Every row gives one point. The points of each table are mixes of a few directions, plus a little noise. How many directions does each table use, and how many do they share? Where both have some left over, give the other angles between the two spaces (their principal angles), to ten degrees, smallest first.
In the rows, 128 means zero.

First (4 x 2):
[[123 126]
 [207 164]
 [100 115]
 [ 83 108]]
Second (4 x 2):
[[154 140]
 [ 48  92]
 [136 132]
 [174 148]]
Directions: first 1, second 1, shared 1

First (6 x 6):
[[139 139 125 116 124 122]
 [ 65 116 168 200 127  50]
 [164 166 125 121 109  98]
 [165 124  95  56 137 200]
 [104  93 133 186 139 166]
 [131 130 122  89 131 132]]
Second (7 x 6):
[[148 141 123 127 121 129]
 [ 57  81 146 130 153 125]
 [171 156 117 126 113 130]
 [204 178 109 125 101 131]
 [  7  49 159 132 170 123]
 [183 164 114 126 109 130]
 [126 127 129 128 129 128]]
Directions: first 3, second 1, shared 1

First (9 x 9):
[[ 95 131 101  90 158 138 133  95 122]
 [ 60 143 104  58 152 124 123  32 127]
 [155 112 100 144 164 158 148 200 116]
 [ 91 146 155 103  94  97 106  42 141]
 [132 142 187 150  57  85 100  82 147]
 [158 114 106 148 156 154 146 198 118]
 [ 93 134 111  91 145 129 127  83 126]
 [176 109 113 167 150 154 148 224 118]
 [192 120 174 201  77 114 121 197 138]]
Second (9 x 9):
[[141  74  79 194  66 175 187  78 112]
 [165 235  91  46 115 129  44 176 185]
 [184  82 142 118 111 128 148 127 146]
 [112 106 122 152 110 105 165 139 128]
 [205 155 148  99 134 165 107 111 116]
 [ 70  92 141 125 163 112 111 128 138]
 [ 38 110 152 140 161  51 147 171 130]
 [143 169 116 141 120 156 126 109  99]
 [ 93 128 160 135 175 129 116 112  98]]
Directions: first 2, second 5, shared 0; angles 50, 90

First (11 x 14):
[[154 104 162 129 121 138 116 122 130 167 183 139 108  90]
 [115 141 128 145 128 125 100 156 154  18  86 157 155 179]
 [151 155 164 124 176 140  97 139 134  88 108 130 138 139]
 [ 93  91  78 110  65 117 205  91 106 216 139 101  95 119]
 [140 118 137 119 129 133 138 114 117 182 156 118 111  99]
 [111  76 123 105  65 133 192  90 122 183 148 118  77 130]
 [138 144 144 143 149 130  89 151 143  72 122 148 149 137]
 [122 158  76 150 148 105 111 143 107 184 144 112 167  83]
 [120 114 103 149 101 114 121 136 127 153 162 140 138 101]
 [133 165 155 116 176 140 111 139 140  36  58 127 142 185]
 [131 143 139 118 150 134 129 126 128 109 101 120 129 146]]
Second (11 x 14):
[[108 128  86 143 113 128 141 132 123 122 125 123 143 136]
 [132 157 143 110 134  77 134 131 144 193  94 116 106 105]
 [127  92 113 153 124 197 119 126 111  40 174 143 155 158]
 [119 154  99 142 120  97 144 138 143 162 102 113 125 122]
 [151  74 249  31 156 138  85  82  83 132 157 162 110 108]
 [127 123  97 167 123 167 131 140 133  76 148 129 144 149]
 [129 163  92 169 123 114 144 152 159 141 109 110 125 129]
 [142 163 141 132 137  92 132 140 157 175 100 115 105 112]
 [121 108 163  73 130 107 119 103  99 158 125 138 123 113]
 [115  66 141  99 123 181 111 100  76  63 174 154 155 146]
 [136 181  85 188 126 111 148 164 179 144 100 103 119 129]]
Directions: first 4, second 3, shared 1; angles 50, 70

First (9 x 24):
[[152 150 106 133  78 119 135 119 166 165 178 182  81  99 142 158 147 113
   98 122 142 141 135  95]
 [156 154 115 133  93 114 129 131 160 177 150 183  91  94 141 158 151  92
  116 126 142 131 133 116]
 [120 139  99 138  20 188 111  81 151  88 213 114  89  89 180 145 118 164
   23 151 135 124 138  62]
 [141 144 152 129 155 128 109 162 118 160  52 131 150 105 135 132 140  63
  164 144 132  94 127 173]
 [122 130 159 129 163 146 102 155  99 122  44  92 170 118 136 114 124  87
  157 151 124  90 124 177]
 [133 115 139 119 200  76 152 153 118 155  94 146 144 168  83 117 135 123
  197 103 123 147 121 159]
 [101  82 109 115 168  89 176 101 120  84 198 118 127 209  71 101 107 232
  142  86 110 192 121  97]
 [134 125 105 127 109 105 154 109 153 138 194 163  95 141 115 139 133 161
  113 106 130 164 131  91]
 [ 92 112 168 128 166 185  86 143  68  63  29  24 202 131 146  90  98 120
  138 169 114  72 122 180]]
Second (11 x 24):
[[116 107 126 122 146 115 133 115 122 142 171 138 139 147 108 136 116 156
  170 102 141 135  95 132]
 [ 86 123 162  86 122  57 158  86 154 202 241 140 121 203 175 131  75 156
  206  47 128 141  85 134]
 [117 170 135  98 164 112 127 164 132 158  70 125 178  98 102 117 159  92
  118 118 153  91 111 153]
 [107 141 145 118 100 142 126 117 128 103 119  89 125 134 173 106 110 131
   86 137 109 117 148 119]
 [129 148 166 125 137 123 125 144 110 121  49 125 116 110 149 109 139  88
  111 144 103 126 174 137]
 [146 104 149 170 122 198  81 135  79  75  45  96 127  93 154 130 119  94
  132 193 108 106 157 152]
 [147 118  81 147 181 165 131 159  91  44  50 138 147  70   7 114 196 160
   55 165 139 155 158  95]
 [183 136  87 135 143  70 146 153 184 242 184 225 112 129  90 184 158  84
  210  94 167 137  80 150]
 [116  95 107 126 112  98 168  84 139 107 234 150  83 183 111 126 108 212
  123  90 113 195 134  74]
 [117 134 120 130 114 168 109 131 122  90 109  85 153 112 135 117 126 134
   86 154 132 102 126 128]
 [143 132 129 148  67 162 104 120 148 126 136 100 106 129 205 136 102 100
  111 163 113 103 140 136]]
Directions: first 3, second 6, shared 2; angles 30

First (10 x 32):
[[130 139 146 115 120 118 129 137 121 134  93 133 123 153 142 108 120 136
  115 143 122 119 144 157 156 139 153 117 140 141 123 113]
 [127 122 119 135 132 133 127 124 132 125 146 125 131 115 121 139 132 124
  135 121 131 132 120 113 114 123 116 133 122 121 131 136]
 [125 112 104 146 140 143 127 116 137 119 177 120 136  93 109 156 140 116
  146 108 135 140 106  88  88 112  93 142 111 110 136 149]
 [130 140 147 113 119 117 128 137 121 135  88 134 122 156 144 106 119 137
  114 143 122 119 146 161 159 139 156 116 141 142 122 111]
 [132 154 169  98 108 103 130 149 112 143  46 140 115 186 161  82 110 147
   98 161 116 108 164 194 192 152 185 104 155 159 115  93]
 [129 137 144 117 120 119 128 135 122 133  97 132 123 150 140 111 121 136
  117 140 123 120 141 153 153 137 150 119 138 139 123 115]
 [126 119 113 140 135 138 127 121 134 123 159 123 133 106 116 146 135 121
  139 115 132 135 115 103 104 118 106 137 118 117 133 141]
 [127 124 122 133 131 132 127 125 131 126 140 126 129 120 123 135 131 126
  132 123 129 131 123 118 119 125 120 131 124 124 130 133]
 [129 137 141 119 122 120 129 135 123 133 102 132 124 147 139 113 122 134
  119 138 124 122 140 149 149 136 146 121 137 138 123 117]
 [122  95  76 167 154 160 125 101 148 108 233 112 145  53  86 187 152 104
  166  86 143 152  81  44  46  96  54 158  94  91 143 172]]
Second (11 x 32):
[[142 119 110 132 154 152 142 124  92 102 159 143 132 115 112 144 149 160
  142 119 112 151 113 100 109 137 116 101 101 107 126 136]
 [130 116 133 112 129 120 144 117 147 130 155 144 121 131 115 100 113 109
  123 112 148 120 119 118 118 136 144 138 107 126 137 125]
 [121 139 136 132 119 118 112 135 143 140 104 117 126 134 141 132 122 118
  125 134 130 124 139 146 137 118 121 133 146 139 128 125]
 [136 103 116 123 121 142 161 115  95 117 154 132 138 120 107 112 137 140
  123 137 122 113 111 106 131 151 169 144 119 112 120 129]
 [135 130 111 146 138 153 127 134  81 110 121 120 140 116 128 161 157 167
  139 143  97 143 125 119 131 130 116 109 134 116 115 135]
 [121 125 132 130 102 123 130 128 124 141 105 110 135 131 134 119 125 121
  116 151 126 103 133 141 151 131 157 155 155 136 119 123]
 [130 100 123 118 104 132 163 113 107 129 145 126 139 125 110  96 126 124
  113 145 131  94 114 115 143 153 189 165 131 120 119 124]
 [118 162 135 148 127 122  84 150 139 138  74 105 126 133 160 167 134 133
  136 139 113 144 153 160 140 100  81 110 162 146 125 128]
 [127 150 129 139 146 129 101 141 135 125 111 127 123 128 143 158 135 138
  141 119 120 155 139 138 119 109  80  98 129 133 132 132]
 [125 127 162  79 153  78 129 111 249 148 190 184  86 150 114  61  62  46
  123  49 207 137 123 125  78 120 107 126  59 143 176 119]
 [124 137 121 148 115 140 115 139  95 128  89 101 142 124 143 157 148 152
  129 159 100 124 138 141 151 123 127 130 164 130 111 130]]
Directions: first 1, second 3, shared 0; angles 50

First (9 x 32):
[[110 106 159 104 131 103  95 105 148 128 119 110 120 145 143  92 124 133
  166 131  90 106 156 117  93 118 139 122 139 114 163 109]
 [134 114 121 145 152 126 137 132 146 140 144 135 116 131 109 123 134 155
  102 141 144 153 120 131 136 126 161 129 102 118 129 115]
 [ 84 185 104 175 158 159 240  84  91 157 148 201 166 118 103 234 157  53
   17  88 175 249  37 104 188 172  79  87  77 171 112 238]
 [114 101 169  97 113 105  90 113 132 111 122 112 108 138 161 108 128 125
  164 123  93  88 157 134 108 127 142 123 157 107 153 118]
 [119  92 162 117 129 110 111 119 135 117 143 130  94 135 148 129 141 139
  122 127 118 118 137 145 135 136 171 122 134  98 143 123]
 [132 134 106 141 153 127 132 129 154 152 125 121 143 136  97  97 119 151
  133 147 129 149 131 109 107 110 130 133 102 137 136 104]
 [167 164  69 148 124 156 136 170 126 137 114 115 160 114  94 113 107 146
  139 145 155 125 125 121 123 109  95 154 120 157  92 105]
 [120 118 171  76  75 113  74 122 105  90 103  99 120 129 186 116 118  98
  198 109  80  45 168 138 104 129 102 129 195 118 141 128]
 [172 138  91 148 117 152 136 177 115 119 135 128 124 108 113 141 123 152
  111 140 168 119 119 152 157 125 134 152 126 132  84 113]]
Second (8 x 32):
[[163 138  79 133 109 153 144 183  95 125 129 126 103 119 117 169 107 165
  125 135 192  96 137 173 179 150 148 148 143 109  80 112]
 [138 165  79 128 126 144 143 146 118 149 104 116 153 131 103 127  99 138
  157 134 149 119 140 120 123 128  94 136 129 145 113 116]
 [171  91 122 136 101 144 131 188  92  95 163 141  55 109 147 192 139 173
   83 130 195  93 126 209 214 163 207 146 150  76  76 120]
 [116  59 214 128 129 101 102 101 141  89 174 149  78 121 174 135 181 116
   73 118  95 139 107 150 145 132 194 114 127  94 149 149]
 [125 181  76 127 135 142 144 130 129 161  91 110 177 137  94 107  92 125
  175 134 131 130 142  94  95 117  67 132 123 163 128 117]
 [105  98 184 125 138 105 110  90 150 116 145 136 123 130 150 108 157 105
  110 121  84 147 116 112 108 118 141 113 119 126 159 144]
 [ 90 136 161 122 150 107 116  70 162 141 116 124 170 140 128  79 137  88
  145 123  62 161 123  71  64 101  87 109 111 159 177 142]
 [117 157 109 126 137 130 133 115 137 148 105 118 165 137 111 105 111 117
  156 129 113 137 134  96  96 115  86 125 121 154 140 126]]
Directions: first 4, second 2, shared 1; angles 30

First (10 x 32):
[[112  68 140 202 120 102 112  95 161 120 132 127 101 108 124 135 153  80
   80 120  90 119 180 136 138 103 172 120  96 129 139 158]
 [135 201  83 194 118 186 128  80 150 141 108  77  74  85 149 147  43 120
   81 145 115 110 128 126 108 122  94 126 145 181  92  65]
 [130 127 133 108 131 124 130 140 120 128 131 136 140 137 125 124 135 136
  142 127 135 132 120 127 129 133 127 129 131 120 131 132]
 [131 150 118 133 127 143 130 123 129 132 123 119 120 121 132 131 108 131
  124 132 130 125 122 126 122 130 117 128 135 137 119 112]
 [120  83 151 117 131  97 124 141 126 121 137 150 146 142 119 121 171 120
  137 119 125 133 140 131 139 125 153 127 113 106 146 163]
 [139 203  87 164 122 181 131  97 140 141 110  86  88  96 146 142  50 133
  101 142 126 115 117 124 107 129  88 128 150 172  96  69]
 [120  36 193   9 145  51 133 209  85 110 158 204 217 199  99  98 249 153
  211 107 158 158 113 131 156 145 167 135 111  50 178 214]
 [130 132 127 118 130 128 130 133 122 129 128 129 133 133 128 127 128 133
  135 128 132 130 123 127 128 131 124 129 130 127 127 126]
 [144 192 113  61 135 156 144 158  97 136 124 126 149 144 134 123  97 175
  171 136 164 135  78 120 117 152  83 136 160 131 114  93]
 [118  90 136 174 123 111 118 107 148 124 130 127 112 116 125 132 144  97
   98 123 104 123 160 132 134 111 155 123 108 128 135 149]]
Second (9 x 32):
[[159 129 149 142  82 114 135 140 142 151 132  64  92 194 129  85 152 155
  121 157 174 129 149 154 168 153  55 123 119 180  99 123]
 [ 71 107 166 238  92 130 122 123 126 158  64 146 107 145  53 164 135  35
  153 114 129 120 156 159 144 150 144  97 150 117 116 176]
 [121 135 114 108 176 132 110 120 129 113 144 149 154  85 153  99 132 141
  110  97  85 134 127 117 120  95 154 133 136  96 133 140]
 [134 132 124 148  82 148 173 163  82 146 111 135 112 164  91 212  59 144
  117 189 175 100  64  88 133 194 157 161 103 145 118 125]
 [167 128 125  85 114  95 111 113 165 113 154 101 120 121 165  77 159 143
  165 113 131 148 181 160 116  92  62 101 134 122 148  96]
 [126 134 127 139 128 139 140 142 111 135 126 127 127 139 121 139 110 143
  106 144 134 118 102 110 139 147 146 145 120 134 114 139]
 [110 131 128 101 193 147 113 104 143 125 145 116 152 129 155  89 179 132
   85 112 103 144 117 130 129 110 143 137 122 178 114 122]
 [125 114 125 104 131 110 110  99 155 110 127 143 134 100 138 132 154  89
  175 102 116 147 166 157  92  96 112  96 141 115 160 103]
 [142 143  94  90 154 137 138 147  99 104 148 171 153  73 149 153  68 171
  119 125 102 116  88  78 107 116 179 155 124  66 147 128]]
Directions: first 2, second 5, shared 0; angles 50, 80

First (9 x 32):
[[133 127 116 133 125 127 131 130 139 146 133 133 132 128 126 124 128 123
  126 135 126 118 133 121 131 120 135 128 127 124 138 121]
 [143 128 105 138 124 128 136 131 145 155 136 141 135 126 125 116 127 117
  123 144 124 107 138 120 134 112 136 132 122 117 146 115]
 [ 37 114 249  70 147 116  73 116  51   7  94  49  87 141 141 202 138 188
  162  34 155 243  70 147  93 220 101  84 178 195  32 193]
 [115 106 100 129 112 107 112 139 170 205 147 122 133 136 121 139 135 124
  137 126 131 110 131  77 128 122 170  95 152 137 151 108]
 [130 142 154 124 139 141 135 120  96  70 113 127 122 124 133 125 124 134
  124 124 128 146 122 163 126 137  99 147 115 126 107 145]
 [165 157 129 142 141 155 160 119 100  71 115 155 133 116 133  97 118 117
  109 155 118 119 139 181 137 111  87 177  88 101 126 134]
 [153 127  85 146 119 127 142 134 160 181 142 151 141 126 122 108 126 109
  120 156 120  89 146 111 139  99 145 134 118 109 162 104]
 [128 105  78 138 107 106 119 142 188 234 155 133 140 134 118 129 134 114
  133 140 127  90 141  67 133 108 180  97 147 128 169  95]
 [147 146 137 133 138 145 146 121 104  83 117 141 129 121 132 112 122 125
  117 140 123 130 132 165 132 123  99 157 105 114 121 136]]
Second (11 x 32):
[[140 150 149 161 137 138 160 116 108 115 101 106 149 119 132 158 135 169
  119 134 125 150 122 134 113 127  97 117 145 121 132 147]
 [161 125 142 140 135 147 115 115 106  79 130 145 137 132 110  98 139 143
  114 140 167 122 140 139 125 144 114 126 121 109 120 146]
 [166 137 114 182 150 168 210 128 101  60 108 132 163  94 138 124 108 141
  124 156 101 130 140 148 110  93  78 161 132  62 121 154]
 [ 55 107 144  65 115  90  74 142 146 165 140 101  88 146 139 159 126 109
  157  77 120 153 102 109 133 156 169 105 141 189 108 114]
 [138 142  96 123 133 141 167 139 131 114 129 154 123 111 146 101 101  81
  127 147  84 107 137 164 145  89 114 186  88 105 132 112]
 [187 131 132 191 147 171 176 113  93  53 114 137 170 108 115 111 131 167
  111 162 149 127 147 135 107 120  82 133 141  64 123 165]
 [114 134 110 107 106  94  92 132 173 233 142 130 115 149 124 136 142 114
  123 127 129 106 126 104 146 127 171 107 121 170 166  89]
 [100 148 155  71 115  99  64 121 132 164 131 131  87 157 128 127 142 110
  121 107 140 133 113 154 154 157 147 128  95 195 132 104]
 [197 139 120 197 148 175 190 114  99  59 113 147 174 103 118 104 125 156
  107 172 137 118 151 143 112 105  79 147 129  56 132 158]
 [ 74  63 111  85 113 100  75 153 162 159 167 117 107 140 122 131 123 103
  168  88 139 127 121  66 123 150 191  91 164 146 106 120]
 [ 77 131 135  82 110  88  86 135 157 207 133 108  98 148 137 159 135 115
  139  99 117 136 108 114 141 141 166 107 131 191 139  99]]
Directions: first 2, second 5, shared 2

First (11 x 32):
[[135  93 118 120  79 152 146 100  66 192  35 151 123  94 124 172 107 160
  102 178 134 167  69 140 105 129 124 207  79 146 144 126]
 [125 144 132 132 150 117 120 141 156  99 170 118 130 144 130 108 137 113
  140 105 125 111 154 123 138 127 130  93 150 120 121 129]
 [121 160 137 135 172 106 112 153 184  71 212 108 133 159 132  88 147  99
  151  83 123  93 181 117 148 127 131  58 172 112 114 130]
 [118 172 141 137 190  97 106 163 205  49 244 100 134 171 134  73 154  88
  161  65 120  79 202 112 156 126 133  30 189 106 108 130]
 [135  94 118 120  80 152 145 101  68 189  38 150 123  95 124 171 108 159
  103 177 134 165  71 140 106 129 124 204  81 145 143 126]
 [130 117 125 125 112 136 133 119 108 148  98 135 126 117 127 142 121 138
  120 144 130 141 109 132 121 128 127 153 112 134 133 127]
 [130 120 126 126 116 134 132 121 113 144 105 134 127 120 127 139 123 136
  122 141 129 138 113 131 122 128 127 147 116 132 132 127]
 [135  96 119 121  83 150 144 103  72 186  44 148 123  97 124 168 109 157
  105 174 133 163  75 139 107 130 124 199  84 144 142 127]
 [121 161 137 135 174 105 112 154 186  69 215 107 133 160 132  87 147  98
  152  81 122  91 183 117 149 127 131  55 174 111 113 130]
 [121 160 137 135 172 106 112 153 183  71 211 107 133 159 132  89 146  99
  151  83 122  93 181 117 148 127 131  58 171 112 114 130]
 [135  93 118 120  79 152 145 100  66 191  36 151 123  94 124 172 107 160
  102 178 134 167  69 140 105 129 124 206  79 146 143 126]]
Second (11 x 32):
[[146 174 183 143 103 127 142 137 142 115 108 146 130 156 124 126 111 145
  121 100 146 130 124 132 132 118 123 149 134  98 151  99]
 [133 138 113 138 120  82 160 113 140  99 152 100 148 131  77 136 117 134
  129 116 126  79 144 117  95 101 160 113 138 154 130  90]
 [145 166 178 148 136 134 175 121 152 119 134 116 139 167 117 133  91 159
  134  85 121 100 144 108 114 105 148 140 144 122 152  95]
 [106 165 126 127 148 154 104 163 156 114 134 143 114 126 137 102 134 105
  137 120 114 170  88 127 154 120 131 117 159 109 140 172]
 [ 93  92  65 108 180 160  77 142 120 144 149 107  95 103 157 109 149  86
  150 144  93 152 119 139 171 150 131  81 146 139 104 209]
 [160 118 157 143 104 100 168  94 113 131 119 114 140 154 112 156 105 156
  125 109 143  74 173 132 111 130 133 140 112 132 132  74]
 [111 151 169 131 191 226 103 160 144 158 119 137  80 155 212  97 109 121
  156  90  92 183 113 130 198 148 117 118 164  82 140 210]
 [109 119 116 111 127 163 116 148 128 156 113 182 152  91 167 124 160 137
  103 183 142 214  74  95  93 122  96 183  97 132 127 149]
 [156 135 144 134  71  71 142 112 118 105 113 133 144 133  84 146 129 140
  108 131 164  92 144 146 109 126 120 141 112 126 133  65]
 [168 118 117 141  67  20 135  86 102  80 133  78 125 145  38 153 117 116
  129  98 153   7 198 187 139 142 149  80 127 139 117  49]
 [ 81  39  34  88 163 168  86 131  97 186 136 150 143  49 182 129 184 112
  116 226 113 209  86  94  97 145 101 144  83 176  87 194]]
Directions: first 1, second 5, shared 0; angles 40

First (8 x 32):
[[199 156 149 110 105  73 109 122 151 110  98 103 117 102 133 106 134  55
  165 117 126 120 165 165 157  92 113 206 189 135 149 159]
 [135 136 138 135 143 143 122 158 114 123 118 136 138 149 126 129 134 116
  113 107 140 133 105 126 113 163 141  94 115 120 125  73]
 [ 88 114 115 138 140 157 139 129 117 138 146 141 134 143 125 141 124 168
  109 136 129 133 110 107 111 146 136  86  96 124 116 115]
 [106 111 132 144 148 159 139 145 107 128 123 144 137 141 135 128 136 154
  110 121 136 129 100 119 122 152 133  89  90 122 112  95]
 [129 117 137 136 134 134 134 130 122 124 115 133 128 123 137 117 136 134
  128 125 130 122 123 133 140 125 122 131 118 129 119 128]
 [149 160 106  93  85  70 112  84 171 137 159  97 108 102 108 142 104  94
  162 153 109 130 185 136 132  78 119 196 198 140 161 208]
 [ 82  89 129 153 153 173 151 135 103 132 123 152 137 134 142 124 139 187
  104 131 132 124  97 113 131 143 126  85  70 124  99 111]
 [133 143 119 117 117 116 120 122 139 132 142 120 125 129 117 138 118 115
  132 131 124 132 139 126 119 125 133 135 146 128 140 136]]
Second (11 x 32):
[[137 154  98  80 124  95 133 120 144 137 165 121 119 119  95 157 113 110
  122 148 132 122 150 130 121 112 120 128 175 145 130 135]
 [132 129 124 114 137 122 137 134 125 127 131 132 127 123 121 132 131 126
  121 131 135 120 127 133 132 126 120 122 135 136 118 118]
 [122 137 107 104 119 109 133 111 142 138 155 123 120 118 110 146 116 131
  129 148 124 126 147 125 126 108 121 137 153 139 130 153]
 [112 127 136 169  94 139  97 101 144 133 127 111 127 140 146 117 113 136
  156 124 102 153 137 111 113 130 152 155 113 107 165 173]
 [132 132 148 168  99 134  95 115 140 124 111 111 129 139 149 109 121 115
  157 112 109 149 134 121 119 134 149 160 119 107 163 156]
 [ 81 119 119 146 161 184 136 162  97 138 145 154 146 172 120 149 128 169
   84 117 142 140  77  96  87 193 156  30  70 115 111  47]
 [119 116 127 129 135 135 139 127 122 129 126 134 129 123 131 126 132 144
  123 132 129 123 123 127 135 124 121 123 117 131 117 129]
 [138 116 131 110 152 125 153 143 113 121 116 141 128 114 128 124 144 131
  114 130 144 107 121 144 151 120 106 119 129 142  98 107]
 [249 160 184 112 136  79 109 177 124  84  47 113 128 110 147  81 161  11
  154  77 155 107 136 193 171 122 108 191 182 132 130  76]
 [ 88 111 115 138 129 150 138 115 124 140 147 137 130 132 128 137 122 170
  118 142 121 132 121 109 120 130 132 107 102 126 122 142]
 [ 97 109 119 137 120 137 136 103 132 137 139 130 124 119 134 129 124 165
  132 146 116 129 135 117 133 110 123 137 113 129 125 170]]
Directions: first 3, second 4, shared 3

First (8 x 32):
[[114 123 119 123 118 170 125 126 148 127 142 171 149  85 109 137  84 141
  134 149 128  83 124 141 180 118  89 136 127  89 117 194]
 [113 131 132 131 121 166 127 130 142 131 135 167 157  90 119 141 100 145
  133 136 119  97 119 128 174 120 104 131 116 127 124 181]
 [145 119 108 113 132 107 117 111 128 126 134 108  98 157 130 104 134 106
  120 135 127 138 139 153  98 138 141 126 168  67 140  95]
 [131 143 153 141 141 117 122 131 119 147 118 117 146 156 158 121 175 123
  119  99  87 167 121 103 108 140 180 109 125 199 165  80]
 [148 125 117 116 138 107 108 109 127 136 132 108 108 169 144  94 156 100
  114 123 101 152 136 145  92 145 167 116 176  88 164  73]
 [131 118 117 128 122  92 155 144 110 100 116  90  88 127 106 146 116 134
  139 137 204 129 138 128 102 114  91 149  97 125  70 128]
 [101 145 165 157 125 154 152 161 122 133 113 151 175  87 128 174 126 167
  143 111 134 122 109  80 168 111 112 131  52 249 103 173]
 [142 120 112 115 131 114 117 114 129 127 133 114 104 151 129 106 134 109
  121 133 124 135 137 148 105 137 139 125 164  76 141 100]]
Second (11 x 32):
[[142 147 157 139 153  78 141 162  88 113 120  82 112 171 154 152 139 187
  126 135 180 154 167 104 109 136  71 139  98 168  98 126]
 [136 137 144 135 142  99 134 147 105 120 123 103 120 152 143 142 134 159
  126 133 156 143 150 114 117 132  96 132 112 149 112 127]
 [142 147 156 138 153  77 141 162  86 113 119  83 113 172 155 152 139 187
  126 135 180 155 168 103 109 136  71 138  98 169  98 126]
 [122 121 118 125 120 146 124 116 143 134 131 144 133 112 119 119 124 107
  129 125 109 119 115 138 135 126 148 125 140 113 139 129]
 [129 130 131 129 131 123 130 132 123 127 127 122 126 133 131 131 129 136
  127 128 134 131 134 125 126 129 121 129 125 132 124 127]
 [114 109  98 117 102 181 116  92 171 144 136 174 144  84 100 103 117  66
  130 120  75 100  87 153 149 119 189 119 158  86 158 130]
 [136 136 142 134 140 104 135 144 108 120 124 105 120 149 141 140 133 157
  127 132 153 141 148 116 118 131  99 133 114 147 113 127]
 [114 109 100 118 104 177 116  95 168 143 136 173 142  86 101 104 118  71
  129 122  78 103  90 151 148 120 184 118 157  88 157 129]
 [116 115 107 120 109 167 119 103 161 139 134 162 141  94 105 110 120  83
  131 123  90 108  99 146 142 123 173 121 150  97 150 130]
 [111 109  96 116 100 185 113  89 174 145 137 179 145  79  98 101 115  62
  130 121  71  98  86 155 150 119 191 117 161  83 160 131]
 [144 147 159 139 154  73 142 165  84 111 119  79 111 175 158 155 140 192
  127 136 184 156 170 103 107 137  67 138  96 172  97 126]]
Directions: first 3, second 1, shared 0; angles 40
